Each row of a before or after table is a point. One or more steps were done to the points. Then noise was added and the rows were shuffled. The steps act on columns, c1 being the first. Name the steps. A step turns or swaps two columns, mirrors them in a line or flattens them onto one, adds a multiple of one to another, or multiplies or shifts one. Angles are multiples of 10 degrees, from the lower column toward the higher: turns from -170 to 170, lines from 10 to 170 but not 90. Use the fewest steps. Two steps may share a column if one is a turn and the other turns, adds or multiplies; they go together, in the order done. Otherwise the lowest column goes first.

Before (14 x 2):
[[-21   5]
 [-38  38]
 [-21 -29]
 [ -7   7]
 [ -2  -1]
 [  1   0]
 [ -3 -19]
 [-13 -22]
 [ 21  28]
 [ -1 -27]
 [  4  -7]
 [-22  60]
 [ 14  28]
 [ 18 -29]]
After (14 x 2):
[[ 27  24]
 [-32  18]
 [-28 -20]
 [ -7   4]
 [ 38 -37]
 [ -1   0]
 [-23 -13]
 [ 57 -23]
 [  6 -21]
 [-19  -3]
 [ -2  -4]
 [  9  -8]
 [-29   0]
 [ 28  13]]
Steps: swap c1 and c2

Before (14 x 4):
[[-13   4  -6  -2]
 [ -6   4  -4   4]
 [ -2  17 -11 -20]
 [  2   7  12   4]
 [-22  15  -3 -19]
 [ -2   4   0  -9]
 [-13  17 -10 -14]
 [-21  -2 -10  -1]
 [  0  -6  -5   3]
 [-14  -4 -10 -19]
 [ -4  -4   9  -2]
 [  4  10  12   3]
 [-10  -1   1 -20]
 [  0   1  -4   5]]
After (14 x 4):
[[  5 -13  12  12]
 [ 10  -9  12  10]
 [-53 -22 -10  -3]
 [-32 -16  -6  -6]
 [ -4 -16   0 -27]
 [-33  -4 -10 -42]
 [-10 -24   9  -6]
 [ -5  -3 -11 -61]
 [-55  -6  -3 -57]
 [-35 -24 -10 -57]
 [-15 -15  -3  11]
 [-25 -21   1 -60]
 [  0 -19  -5  15]
 [  0 -26  -4   8]]
Steps: multiply c1 by 2.5; shift c2 by -20; multiply c4 by 3

Before (9 x 6):
[[ 18 -17 -18   1  -1  22]
 [-11  14   3 -12  24  -9]
 [ 15  -2 -38 -10 -23  17]
 [-22 -18 -25 -17  -7  28]
 [ 22 -20  16 -11  -7  19]
 [  2  15 -11  13 -14  29]
 [  3  13  11 -29  -6  22]
 [ 15  29 -14   9 -15 -16]
 [-26   9 -19  -7 -22 -21]]
After (9 x 6):
[[ -2  24 -11  12  22 -33]
 [ -9   3   0 -14 -27 -19]
 [ 36  59 -22   0  -1 -42]
 [-13 -35 -16   7  14  44]
 [-12 -37  11 -16  19  38]
 [ 21  16 -28  -6  -7  57]
 [  2   4 -40   3  29  35]
 [  0  14   1 -31   6  42]
 [  8  25  -5  18  11  57]]
Steps: turn c1 and c5 by 140 degrees; add 1.5 times c1 to c2; turn c3 and c4 by -20 degrees; multiply c6 by 2

Before (12 x 9):
[[ 29  21 -14  -5 -18  -5  -2  17 -12]
 [ -9 -20 -13  -6  -5   2 -12 -16   1]
 [-16 -11   2 -19   5  -5 -23   4 -11]
 [-19  -7  -2  -7 -22  -8 -29  -2  -6]
 [  8   8  -8   5 -11  11  -3  11 -12]
 [ 13   3   3   0  20  -8  -6 -23 -11]
 [ 19  17 -12 -12  -7  22  -2   0 -12]
 [ 31  -8  -6   8  16  10 -18  -9  15]
 [ 10   2 -14   7   1   9   2  -1 -15]
 [  8   7  -2  -5   5   1  14   0  -4]
 [ -5 -13  19  -7   0  -4  -9  -9  -6]
 [  5  11  -3  10   9  14  -4  -3  23]]
After (12 x 9):
[[-12 -10   3 -22 -15   3 -22   4 -14]
 [  6   3 -14   9  23 -15   2  -1  -5]
 [ -5 -19 -13  -9   9   3 -12 -15  10]
 [ -7  -8  -3 -13 -10  32 -30   0  -5]
 [  1   7  -2   0   1  -6  14   0  -3]
 [ 11  -7  -6  18  18 -30 -17 -10  18]
 [  5  21 -15  10  -5  23  -2  18  -2]
 [  4   3   3   5 -30  -6  -6 -23 -14]
 [ -1  16 -12  -1  61 -26  -2  -1  -3]
 [ -6 -13  19  -7 -10   6  -8 -10 -18]
 [  5   8  -8   6  34  -6  -3  11  -6]
 [  5  11  -3   9  32 -29  -3  -2  24]]
Steps: flatten c1 and c4 onto the line at 60 degrees; add -0.7 times c3 to c9; multiply c6 by 3; turn c5 and c6 by -120 degrees

Before (10 x 12):
[[  1  11  -7   6  -5   1 -19 -12   4   7  17   3]
 [  4   8   0   5   1   1 -12 -14   7   4 -20 -58]
 [  1  11  -9  -9  -4  -5  -9 -13   3   3  -9   4]
 [  5  17  17   7  -6  -5   7  23   8   2   8  -3]
 [  5   6  -9   0  -1   2   8 -15   9  11   6   3]
 [  9  31   2  -9   7  -3  11  51   2   6  14 -12]
 [  3  16  15 -12  -3   1   7 -14  -1   7   4 -12]
 [  5   6  -4  -2  11   1  -2  -7   6 -10  14   4]
 [ 13  12  -2   0  -1  -4   5   7 -16   2  -4 -24]
 [ -2  19 -10  -3  -8   1   9 -12   2 -10  11   0]]
After (10 x 12):
[[ -1  -8 -10  17   7 -13   6   2   6 -11  12   1]
 [  2   1  14  19 -27 -14   5   0   2   7   4 -14]
 [ 12  -4  -2  11   0   8  14  -4  -7   3 -21 -30]
 [  6 -13  17  11 -31  24  -1  -3  11   2  17  -5]
 [  2  -9   1   4   2 -14 -13   2  -4   3 -14 -61]
 [  5  -2  -4   7  17  -6  -4   2   3 -12  20   1]
 [  6  -4  -8   5  13 -15   1   3  13  10  15   2]
 [  2   2 -11  15   9 -11 -10  -4  -5   2  -7   4]
 [  9  -5   1  30   3  51   7  -2   9   7  14 -17]
 [  0 -10  -6   5   5 -12 -16   1  -9   9  20   2]]
Steps: add -0.5 times c1 to c12; turn c2 and c4 by 120 degrees; add -1.5 times c3 to c5; swap c6 and c8; add 1 times c9 to c11; turn c7 and c9 by 40 degrees

Before (13 x 14):
[[ -1  -5  20   0 -11   2  21  10  -7   7 -20  26  20 -23]
 [  4  -4 -19  -8 -14  -7  14  12 -10 -21  -3   9  -9   1]
 [  2  13 -22  18 -34 -13  22  29  21  -8  12   4  -6  -9]
 [ 10 -21  24  -7  -7   5  -4  13 -14  18  -7   7  14  29]
 [ -6  -1  -9 -22 -18  -2  17  13  32 -28  14 -14 -16 -26]
 [ 33   3  -5  -6 -17  -5 -10   5   9  -6   5  10   3   1]
 [  4 -19 -10  18 -18  -3 -13 -23   5   7  -3 -11   3 -18]
 [ 30  -3  12  41 -10  13   1   9  11 -21  -6  -7  -8  21]
 [ -5  17 -34  16  -6   4 -35 -10   4 -60 -19  -3  30  -6]
 [-17   1  14   5  14 -37  16  15   6   3 -22  22   7 -32]
 [ -8  28   8  22   5   7  11   2   5  -9   7   2  -3 -29]
 [ -4  11   9   3  19  24   2  -1   6  18 -36 -15 -16  -7]
 [-17 -19  -5 -11 -21 -17  12  17  13   1   2  39 -11 -12]]
After (13 x 14):
[[-16 -18 -13   7 -14 -18  13   7  14   1  21 -19  -6  21]
 [-19  -1 -56  -7  10 -38  15 -21   7   4  20  -8   2  33]
 [ -7  11 -20   1  13  24   1 -35   3  18   6   4  -8   2]
 [ 35   3   2   4  -9  -5 -11   3  10  -7   5  -6   1   4]
 [ -1  14   1 -17 -23 -10  23  19  22 -10  26   5  -1  28]
 [  4  -5  17   9  -8  -9  16  -1 -10 -21  13  -7  -3  13]
 [  5 -19 -21 -15 -12  -1 -13  -4   6   7 -24  14  -2  34]
 [ 30  -5  23 -40  -8  13   2  -4   9 -21   9  18  -4 -37]
 [ -4  -1 -36  19 -14  -2  15  17  34 -28  12  -4  -6  39]
 [ -9  16  15 -17  -3   2 -34 -19   8 -59  -5   4  14  34]
 [ -1  -6 -48  -7  -8   4  19 -20  -9   9  16  -9   7  17]
 [ 13 -22  32   5  -5   3  -4  -6 -16  17  14  -5   6 -54]
 [ -7  27 -51 -23   4   6  14   9   3  -8   3   8  -2  32]]
Steps: multiply c14 by 2; turn c3 and c14 by -130 degrees; multiply c12 by 0.4; turn c4 and c12 by 160 degrees; multiply c5 by 0.7; mirror c8 and c11 in the line at 40 degrees; multiply c13 by 0.4
